Each row is a point. Each copy is the shape, with its points in the same order, turned, moved and blurred by noise. Some copies are also mirrored. Which?

Shape, 8 rows:
[[-40 -24  14]
 [ 27  62  27]
 [-23  20  51]
 [-14 -71   3]
 [-32   7  47]
 [-24 -20   6]
 [-16 -59 -41]
 [  0 -72  -7]]
Copy 1, 8 rows:
[[-16 -28  45]
 [ 12  76  34]
 [ 14  16  71]
 [  5 -62  11]
 [  2  -3  71]
 [-15 -19  27]
 [-37 -50 -17]
 [  2 -57 -11]]
Copy 1 is: only turned
Copy 2 (8 x 3):
[[ 21 -17  18]
 [-65  54  36]
 [ -2  18  59]
 [ 47  -8 -24]
 [ 10   8  58]
 [ 12  -5   8]
 [ 19 -32 -47]
 [ 48  -4 -34]]
Copy 2 is: only turned
Copy 3:
[[  6  24 -18]
 [-12  21  84]
 [ 20  52  32]
 [ 26 -18 -41]
 [ 23  49  18]
 [  5  15 -14]
 [-15 -31 -46]
 [ 24 -38 -42]]
Copy 3 is: mirrored
Copy 4, 8 rows:
[[ 41  23  22]
 [-64   0 -12]
 [ -3  52  -3]
 [ 54   4  65]
 [  8  50   5]
 [ 33   8  23]
 [ 62 -29  47]
 [ 51  -9  77]]
Copy 4 is: mirrored

Shape:
[[  5 -52 -72 -17]
 [ -8  24   3  49]
 [-21  34  50  39]
 [-21  59   1 -12]
 [-54   8  -7  48]
 [ 10 -29 -62   0]
 [-39 -20  11  30]]
Copy 1, 7 rows:
[[ 48   1 -82  22]
 [-42  20  -9 -32]
 [-50  18  40 -21]
 [ 20  46  31 -33]
 [-46  51 -15   5]
 [ 30   5 -72  -3]
 [-34  19  -9  27]]
Copy 1 is: mirrored
Copy 2:
[[ 70 -49   4 -30]
 [  8  47 -42   2]
 [-37  44 -48  28]
 [ 10  31  -4  61]
 [ 25  20 -76  19]
 [ 61 -19  -1 -27]
 [  2  -7 -63   5]]
Copy 2 is: mirrored
Copy 3, 7 rows:
[[-75  12  20 -61]
 [ 21  28  15   6]
 [ 38  25  16  44]
 [-14  24 -36  45]
 [ -3  61  40  22]
 [-50  22   5 -47]
 [ -3  22  60  18]]
Copy 3 is: mirrored

Shape:
[[-25 -40 -19  -9 -18  19]
 [-30 -58  33   7 -43   0]
 [ -6 -17  18  16 -25 -35]
 [ 22  20  -4   3  15  21]
 [ 25 -51  40  39 -39   6]
 [101  43   6 -25  25 -29]
 [-39  17  55 -21 -48  17]
 [  3  44  18  -6 -42  -5]
 [-32  62 -10  31 102 -22]
 [ 48 -37  24  -2  35 -18]]
Copy 1:
[[ 26  16  -9  44 -22 -12]
 [ -2  41  15  63 -35  29]
 [ -1  54   9  10 -10  19]
 [ 31 -10   1 -30   0   4]
 [  0  24  32  41   9  59]
 [ 59  25 -38 -93  29  65]
 [ 28  31  46   4 -81  21]
 [ 47  41  39 -30 -25  10]
 [-53  -7 -25 -90 -20 -48]
 [ -7  15 -47 -16   8  61]]
Copy 1 is: mirrored
Copy 2 (10 x 6):
[[  32    8    5   22  -27   41]
 [ -12   27  -29   44  -11   47]
 [ -13  -22  -31   19    7   26]
 [  25  -23   34   19    7  -24]
 [ -38  -12   -9   75  -15   22]
 [  10 -101   51   26   69  -22]
 [ -25   54   11   -4   34   17]
 [ -27   -8   25  -20   26    6]
 [  72  -37  -32  -33   16  -96]
 [  28  -52   -5   74   31    3]]
Copy 2 is: only turned

Shape, 13 rows:
[[ 27  -3  18  -3 -93 -18  27 -47]
 [ 34  35 -46  12 -26 -29  48 -51]
 [  6  24 -13  53  67  68 -17  61]
 [ -2 -32   0   5 -30 -59  12 -10]
 [-13   0  -1  10 -34   7  37 -36]
 [-10  48 -34  42  31  27 -14  74]
 [-50 -24 -12 -29  14   6 -48 -15]
 [-32  18   7 -15 -30 -17 -23 -56]
 [-40 -12 -46  26  -4   7 -46   3]
 [ 30  33   3  77  78  18 -19  27]
 [  9  28  -3  -8 -42 -24 -36 -15]
 [ 37  18 -34   5  82  52 -27  67]
 [ 33 -14 -31  25 -55   0 -15 -46]]
Copy 1, 13 rows:
[[-36 -88 -20 -28   4 -21  54 -48]
 [ -6 -25 -62  14 -10 -21  79  -9]
 [ -2  47   7  89  40  26 -55  14]
 [-23 -42   9 -26 -44  16  35  -1]
 [-38 -51 -38  16 -20 -15  13 -25]
 [-10  17  -6  70  40  39 -21  57]
 [  1 -27   3 -13 -39 -31 -56  34]
 [-11 -72  -5   0 -28 -57   8  20]
 [ 30 -41 -12  20 -22  17 -41  36]
 [ 17  48  32 103  13   8  -1   5]
 [  3 -56   8 -10  16 -27  25  24]
 [ 14  84   2  43  47  11 -44  27]
 [ 33 -60 -24  -8   5  -5  27 -35]]
Copy 1 is: mirrored
Copy 2, 13 rows:
[[-67  39 -19 -86   8   6 -46   1]
 [-47 -16  42 -72  27  51  -2  15]
 [ 16 -28  10  70  51 -17  38 -66]
 [-66  12  -5 -29 -45   0  12  10]
 [-50  14   3 -25  10  23 -37 -26]
 [-32  -7  13  58  64  -7  71 -41]
 [-36  21 -44  55   1  27 -21  23]
 [-45  59 -19  -5   3  45 -27   8]
 [-52 -10 -56  34   8  31  16 -11]
 [ 44  -1  20  16  26   0  62 -51]
 [-36  47 -36 -24  32   4   6  28]
 [ 37 -44   3  66  76 -30  34  -9]
 [-38  -5 -56 -57  26  28  -6  -8]]
Copy 2 is: mirrored
Copy 3 (13 x 8):
[[-11 -39 -13  40 -40 -79 -12  11]
 [ 47 -37 -56  11  16 -46  -3  -9]
 [ 51  32  90 -59  50  33  28 -21]
 [-15  -2 -23  55  -6  -7  27  17]
 [ 24 -41   9  29  -4 -24 -14  24]
 [ 65  51  45 -55  14  22  36   3]
 [-10 -24  22   0 -35  74   5   8]
 [ 14 -31  -9  27 -57  14 -29  -3]
 [ 33 -21  24  -7 -36  44  55  -2]
 [ 56  42  58 -16  54  22  16 -64]
 [  4   4 -15  -4 -52 -12   1 -15]
 [ 15  31  52 -89  62  46  26 -28]
 [  6 -55  -2  12 -27 -37  30 -27]]
Copy 3 is: mirrored
